Every row gives one point. The points of each table are mixes of a few directions, plus a little noise. How many directions does each table use, and how many do they share? Where both have some left over, give the other angles between the two spaces (their principal angles), to ten degrees, smallest first.

First (7 x 2):
[[  6   2]
 [ 95  31]
 [-43 -14]
 [-18  -6]
 [-78 -25]
 [-20  -7]
 [ 58  19]]
Second (5 x 2):
[[-49 -16]
 [ 18   6]
 [-78 -25]
 [ 66  22]
 [ 43  14]]
Directions: first 1, second 1, shared 1

First (6 x 3):
[[ 54 -14  56]
 [-33   8 -34]
 [-38  10 -39]
 [ 84 -22  86]
 [-37  10 -38]
 [-31   8 -32]]
Second:
[[ 50 -13  51]
 [-31   8 -32]
 [-79  21 -81]
 [ 56 -15  57]
 [-49  13 -50]
 [  8  -2   8]
 [ 46 -12  47]]
Directions: first 1, second 1, shared 1

First, 6 rows:
[[ -5 -21 -25 -22  -7 -28]
 [  9  24 -33  -6 -41   8]
 [-11 -35  14  -9  32 -24]
 [ -6 -14  36  12  38   2]
 [  0   2   5   4   2   3]
 [ 13  43   3  21 -24  38]]
Second:
[[-11  -2   4  -3   2  -1]
 [ -8  -1   3  -3   2  -1]
 [ 37   4 -13  13  -7   5]
 [-95 -10  33 -33  19 -12]
 [-43  -4  15 -15   8  -6]
 [ 23   2  -8   8  -4   3]
 [ 71   8 -25  25 -14   9]
 [ 36   4 -12  13  -7   5]
 [-10  -1   4  -3   2  -1]]
Directions: first 2, second 1, shared 0; angles 60

First (9 x 8):
[[-69  27  38   2  -9  21  34 -51]
 [ 14 -17 -42  23  13 -10 -14  -5]
 [ 26 -28  16 -58 -20 -50 -41  13]
 [-36  60   4 -12  11  36  -5  55]
 [ 72 -60   7  -4 -16 -32   8 -26]
 [  5  40 -22 -15   4  47  30  -6]
 [-30 -24  52  12 -19 -13  31 -64]
 [ 24  31  -4  14  11  47  28  39]
 [ -7 -29 -48  38  26 -47 -69  46]]
Second (7 x 8):
[[ 26  -7   2  14  34 -37 -24 -28]
 [-33  51 -13 -37  -5   1  95  40]
 [ 12 -17   3   4  29 -21 -21 -21]
 [ 31  10   3  48 -61  22 -49  -2]
 [ -8 -67  13   0   6  28 -65 -18]
 [-23 -41   8 -13  -7  35 -24   4]
 [ -4  71 -16 -16   4 -30  89  25]]
Directions: first 5, second 3, shared 0; angles 40, 70, 80

First:
[[ 22   8  -9 -16 -82 -23  16 -27  -4]
 [ 46  -6  -4  16  37  45  12  15  43]
 [  4  27  23  11 -32   9   3  18  16]
 [-42 -30  19 -40  35  -6 -29  32 -26]
 [  8  20   9  24   2  16   5   9  19]
 [-21 -34 -31 -23  20 -35  -6 -35 -40]
 [-17  15  -6  28  19  -8   1 -13  -7]]
Second, 10 rows:
[[ 14  -9 -21  -3  -9  -9  10 -24  -3]
 [  4  -2  -6  -1  -2  -3   3  -6  -1]
 [ 24 -15 -35  -5 -13 -14  15 -40  -6]
 [ 27 -16 -36  -5 -15 -15  17 -43  -6]
 [ 26 -16 -36  -5 -15 -15  17 -43  -6]
 [ 14  -8 -18  -3  -8  -8   8 -22  -3]
 [-57  37  80  12  34  35 -37  95  14]
 [  7  -4  -8  -2  -3  -4   4 -10  -2]
 [-45  29  63   8  26  27 -28  74  11]
 [-12   7  16   2   7   8  -7  20   3]]
Directions: first 4, second 1, shared 1

First:
[[-39 -32 -29 -15  -4  -5 -17  25 -81 -45 -29]
 [-30 -58  45   2 -47  14   5  62 -95 -30  -5]
 [ 47  37  65 -41  21 -21  32  20  35  50 -17]
 [ 27  34  25 -12 -13   2   9 -29  59  34 -17]
 [-31   2 -51  13   6  21  -1 -39  45   9   2]
 [  9  -2   0  25 -25 -19 -19 -11 -67 -39   9]
 [ 29  12 -40  16  23   5 -43 -21  83 -23  29]
 [-12   7 -14  11  40   2  35  -6  24  46  27]]
Second (9 x 11):
[[-13   6 -11 -22  10  37  14  43 -12 -14  18]
 [ 22  64   1  24 -29 -13  19 -86  12  32  -3]
 [-20  73 -28 -24  -6  86  64  28 -25   0  51]
 [ 50  -5  21   0  -3 -67 -58 -37  34 -14 -47]
 [ 56  60   8  -9 -16 -31 -23 -56  31  -6 -26]
 [  8   0   2  -3   1  -9  -9  -2   5  -4  -6]
 [ -7 -64  10  -5  21 -24 -33  42   2 -18 -16]
 [-68 -44  -9  39  -1  27  49   7 -35  40  33]
 [-30 -87   7   0  25  -9 -22  62 -12 -13  -3]]
Directions: first 6, second 3, shared 2; angles 80

First (8 x 12):
[[  1 -28 -24   6 -17  18  -1 -23 -23   7  30  30]
 [ 18 -12   7  -6   2   2   8  11  -7  11 -12 -18]
 [ -6  13  14  -5   7 -16   6  18  15   3 -30 -10]
 [ -6  19  -5  -3  -4   6 -16  18  21 -16  -3 -11]
 [  9  24  12  12  17 -11  -4   3   7  -9   6  -2]
 [-10 -20 -15   0 -12  13  14  -8 -15  -1  36  31]
 [  4   7   4   6   5 -11  -7  -5   3   8 -22  -1]
 [-10  -4  10  -8   4  -1   1 -12  -2  -2  -5 -18]]
Second (11 x 12):
[[ 26  -8   0   1   0   3   7  17  -8   9  -2  -5]
 [-95  30  -2  -5  -3 -11 -26 -59  27 -36   5  17]
 [ 18  -5  -1   1   0   3   4  11  -5   6   0  -3]
 [ 23  -7   0   1   0   3   6  14  -7   9  -2  -4]
 [  9  -3   0   0   0   1   2   5  -2   3   0  -2]
 [ 18  -5   0   1   1   2   4  11  -5   7  -2  -3]
 [ 30  -9   0   2   1   4   8  18  -8  11  -2  -5]
 [-27   8   0  -1  -1  -3  -8 -18   8 -10   2   5]
 [-19   6   0  -1   0  -2  -4 -11   5  -7   2   3]
 [ 16  -5   0   1   1   1   5  10  -5   6  -1  -3]
 [  1   0   0   0   0   0   0   0   0   0   0   0]]
Directions: first 6, second 1, shared 1

First:
[[ -7  20  18 -10  17  -3  24  10   7  -1   0  -2   1  35]
 [  6 -21 -12   9 -17   1 -20 -10  -7   4   0  -1  -2 -27]
 [ -1  15  -9  -4  11   3   0   7   5 -10   1   6   4  -4]
 [  2 -15   9   4 -11  -3  -1  -7  -5   9  -1  -6  -4   3]
 [  6   1 -35   6  -2   8 -27   0  -1 -14   2  11   6 -46]
 [ -4   7  17  -5   7  -3  16   3   3   4   0  -4  -2  26]
 [ -2 -22  38   1 -14 -11  18 -10  -6  23  -3 -17 -11  38]
 [ -3  -4  24  -2  -2  -6  17  -2  -1  12  -1  -9  -5  29]
 [ 18 -36 -57  22 -33  10 -63 -17 -14  -8   1  11   4 -95]
 [ -8  53 -18 -16  41   9  13  25  18 -28   3  16  13   7]
 [ -5   1  24  -4   3  -6  20   1   1   9  -1  -7  -4  33]]
Second:
[[  1   0   7 -13   5   5  27  18   2  18  13 -20 -17   8]
 [ 35   2  27  -5 -40  10  29   7 -25   8 -19 -18  -5 -11]
 [ 12  17   0  21  45  -3 -30  14  16 -44  -2  18   1 -18]
 [ -9  -4 -30   6   0  -6   8  -2  -2 -20  -4  12  32  13]
 [  3 -16   3  -1 -34   5 -17 -20 -11  24  -3  -4 -10 -23]
 [  7 -11  22  24   1 -12 -31 -20  -1 -18 -16  14   7   2]
 [ 12  -4 -28 -10 -10  13  21  22  -7   6  12 -16  -5 -27]
 [-51  38 -14 -20  41  -5  -7  -9  29   0  11  26  13  41]
 [-10 -20  14  -2  -8  -5   1 -10   0  27   8 -12 -15  13]]
Directions: first 2, second 6, shared 2
